Each row is a point. Before rounding, the points of a table are all equally far from one centre. They may lie mostly on one side of it. Where is the centre, to within rounding?

Points (8 x 3)
0:   6.0   9.9 -22.2
1: -10.6   1.4  -8.9
2:  24.8   3.6 -24.2
3:  17.4  -9.2 -27.7
4:  37.2   4.6   2.5
5:  15.6 -19.9 -23.6
6:  13.4   3.4 -26.9
7:  -4.0   6.6 -17.3
Centre: 13.6 -5.0 -2.5

Points (14 x 11)
0:  11.3   0.8 -20.7  39.8  19.4 -34.3   6.1 -17.3  -9.2  -3.0  -5.0
1:   8.1 -28.7 -11.5  -9.9  11.9  -1.1  32.7  21.3  -6.3   8.3 -25.2
2:  30.0 -18.3   6.9 -30.1  -8.2  -9.4   1.6  -8.6 -10.2   4.7 -13.1
3:  36.8   2.6   5.4  -9.3  40.5  -0.8 -12.2   5.1  -4.1  -2.0 -23.4
4:  -1.3  16.9  15.1  19.1  -1.4   9.1   5.5   9.3  -9.1  34.1   5.7
5:  33.5  -3.0   8.0  -3.6  44.2 -21.1 -10.2   8.2  -9.4  -2.9   2.8
6:  17.6  -0.4 -10.8  -7.8  47.6 -19.3   2.4  -5.6  12.3   9.0   3.5
7:  19.5  -9.6  16.5 -12.6  25.3  11.3  19.9  -3.5  -2.6  24.9   8.1
8: -13.9   6.2 -17.8 -17.8  15.3  19.3  13.6  12.0   1.8  10.4 -22.5
9:  -1.9   2.9  -7.1  -8.1   6.6   2.0  23.3  26.8  -9.0  24.1  18.7
10:  15.4  -9.3   6.7 -19.7  31.7 -21.4  -5.4  28.3   1.7   8.8  -2.6
11:  15.1   0.1  -3.8  -3.2  40.4 -19.5  -2.0 -14.0 -19.4  24.7  -6.8
12:  15.5 -21.2   9.3 -21.1  11.1  -7.4  14.1  -1.6  -8.8  11.8 -36.9
13:  21.8  11.6 -10.9 -30.2  21.2 -12.9  -6.2 -16.9   4.8  -4.3 -13.1
Centre: 10.1 -3.2 -4.3  8.6  7.5 -3.2  3.1  2.8 -4.4 -2.7 -5.5

Points (27 x 24)
0: -17.4 -12.3 -19.3 -22.1  33.8  11.1 -21.2  16.5  20.6  -0.7 -12.4   4.3  12.7   7.9  -1.9   3.7   0.0  10.5  28.9  -5.0  -2.2   0.5 -20.6  -1.0
1:  10.1  -1.0 -18.0 -28.8   7.2   2.2  -6.8   6.5 -16.8 -15.0   8.6  -9.7 -21.0  20.1 -20.9  -1.1  15.6  14.5  37.3  19.1  16.5   7.6  -6.3  -0.4
2:  18.4  -0.4 -19.6 -36.8  16.2  13.6  -3.4  23.7 -11.2  19.3   5.9  -4.4   6.9  10.2 -21.1  -4.2  -7.2  26.3  36.4  -0.1 -14.0  12.3  -0.3  11.9
3: -19.7  21.7 -29.2   1.6  26.7   7.4 -22.5  -7.0 -29.7   1.5  40.9  -3.8  11.5   1.9  -7.4   8.0  14.0  -1.8  28.6  -1.0   8.6  -2.0  -0.6 -15.6
4:   3.9  -9.6 -20.7 -25.0  25.2  25.0  -0.3  -4.6   4.9  12.2   3.8  -3.6  -8.7  23.4 -30.7  -8.0  -0.7   6.2  32.1  -6.8  -5.0   6.2 -26.2 -25.3
5: -25.6  -4.0 -19.5 -39.0   8.4  29.9  -9.2  23.0 -16.9   2.1  15.4  -5.4  -8.7  11.1  12.5  -6.4 -22.5   4.7  33.9  -0.7   4.6  19.0   3.5  -5.0
6:   4.6  15.0 -21.5 -35.1  17.1  14.4 -15.4  10.8   5.2  14.1   8.4  -0.6 -12.8  -2.8 -18.9  -2.0  -1.0  -5.4  54.1  -1.4 -21.1   3.2 -21.1 -20.2
7:  15.5   8.6 -37.0 -11.3  13.5  17.7 -20.4  -2.4   8.5   5.4   9.2 -20.7 -11.2  19.7  -8.4  -4.5   7.6 -19.2  43.7   7.6 -20.2  12.6  -6.0  10.6
8: -10.2  17.1 -35.0  -2.4  30.5  20.3 -19.6   9.1  -3.6   1.1  25.9 -14.5   0.0  11.9  -9.4  -9.8   8.8  -3.4  34.6  12.9  -9.2  12.7 -25.9 -21.1
9:  -0.3  11.6 -15.9 -17.1  14.1   4.8 -21.0   1.2  14.8  10.9  15.0 -17.7   1.7   8.7 -30.3 -26.5   4.6  20.4  53.9   5.9   0.7  11.5 -16.6 -16.4
10:   1.9   0.4 -41.1 -28.6   3.5   6.2  -1.8 -16.3  -5.3 -13.2  27.2  -2.7 -15.8  22.8 -13.7   8.4   4.3  16.4  27.9  -4.2  13.9   9.6   1.9   2.8
11:  13.8   8.5  -7.0 -32.9   2.8  16.6  -1.7  17.2  -9.3 -20.0   5.9 -14.9 -14.1   5.6 -15.7   9.5  10.4  -6.8  31.6   0.7 -25.9  34.1  -0.2 -13.8
12:  12.7  -3.5 -30.4 -27.4  14.5  -2.7 -14.2   0.1  -1.2  17.0   3.1 -42.9 -18.4   4.7  -1.7   3.0   0.4  -3.2  31.7   6.7   8.1  -2.5  20.4   0.7
13:   9.4  -6.4 -12.1 -18.5  24.9   1.6 -32.1  11.9  -6.0  -4.2 -16.3  -6.3  -7.9  25.2  -4.6  11.0  -2.8  11.6  35.5   4.5 -20.4   6.0  21.0 -12.9
14:  -4.2  37.4 -33.0 -19.7   5.9  -5.1 -25.1  -4.3  -4.9   5.1  14.2   2.6  -0.6  10.7 -35.3  -9.1   3.6  -5.9  22.9 -25.6 -12.4   5.3 -15.1  18.0
15:  15.8  24.6 -32.0 -15.2  34.6  21.9 -11.3  11.4  -5.1  16.1  15.9 -14.4   0.0  20.0  -5.8  14.0   4.0  -1.0  34.5 -16.0   6.4  20.5  -9.5 -14.8
16:   3.7   9.5 -36.5 -16.4  25.1  -1.3 -18.2  -2.3  17.7   0.9  11.7   2.7  -4.5   4.9 -10.6 -11.9  -0.1  17.1  28.7  10.3 -27.7   5.7 -22.0 -12.2
17: -18.1  -2.3 -49.2  -0.2  21.9 -18.0 -21.5   1.5  -0.9  13.6  -6.6 -19.5  -5.1  11.6  -4.9  -2.5 -10.9  22.4  31.3  -6.1  -7.1  -6.5 -11.9 -11.6
18:   4.8  -3.5 -27.0 -31.4   3.3  -1.9  13.6  10.7   9.1  -2.8  26.3  -0.6  29.3   2.8   3.3   3.2 -17.3  -3.5  33.1 -15.0  21.9 -20.2   7.3  -7.0
19:   2.4  25.0  -3.5  -9.4  29.6  -0.2 -20.0 -19.3 -12.1  16.6  -5.3 -12.2 -10.3  22.8  -8.9  18.6 -12.8   5.3  35.9  14.9   6.4  -1.5  -0.3   0.4
20: -17.2  -6.7 -21.0  -4.4  11.4  11.1 -11.6  23.0  12.8  -2.3  -9.2  24.0 -16.6 -14.6 -10.5 -12.9   4.5  11.3  24.9   3.2 -11.1  13.2 -13.8  -7.7
21: -16.0  16.9 -25.9 -23.8  29.4   3.1 -15.8  17.4 -11.9  -6.8   9.3   5.2   5.4  12.9  -8.2   4.4 -21.7  23.1  42.3   5.6  12.7  10.6   4.3   1.5
22:   2.3   2.1 -23.7 -26.5  29.5  23.3  -2.8   3.6  -0.8  21.7  13.6 -10.6 -15.4  -1.2 -20.4  -0.4   9.2   4.1  32.2 -15.4 -24.6   3.2  -1.1   9.7
23:   4.7   3.3 -20.3 -20.8  17.5  17.8 -20.5  15.4 -21.8   3.6  26.0   4.2 -15.2  16.2 -16.6 -22.7   1.8  22.5  37.2   0.4  -6.7 -11.1  -0.3 -14.9
24:  -7.4  14.2   2.6  -5.5  34.7 -16.0  -5.9  12.6 -12.7  14.0  31.6  -4.5  -2.7  16.0  -7.5  10.9  -3.0  -1.1  53.4 -18.8  -4.6   7.9  14.9 -25.6
25:  10.3   8.0 -16.5  -2.4  33.1  21.5 -13.2 -12.6  12.3   0.0  -7.8  -3.3   0.8  15.8 -14.8 -15.6  -2.1  -1.4  19.2  -7.5 -24.2  24.5  -7.8 -29.7
26: -14.2   7.2 -34.1 -11.0  25.3   9.2 -18.9 -17.3  -5.1   3.3   3.5 -21.5  -4.8  -4.6   1.9   0.5  -6.3  29.7  31.7   0.0  -6.4  14.3 -19.2 -23.1
Centre: -4.3  3.1 -9.8 -8.5 -3.8 -2.5 -9.2  3.8 -7.0  8.5  7.8 -6.4  7.8  7.6 -5.8 -2.5 -2.5 -5.3 20.6 -7.0 -1.5  8.5 -2.0 -9.5
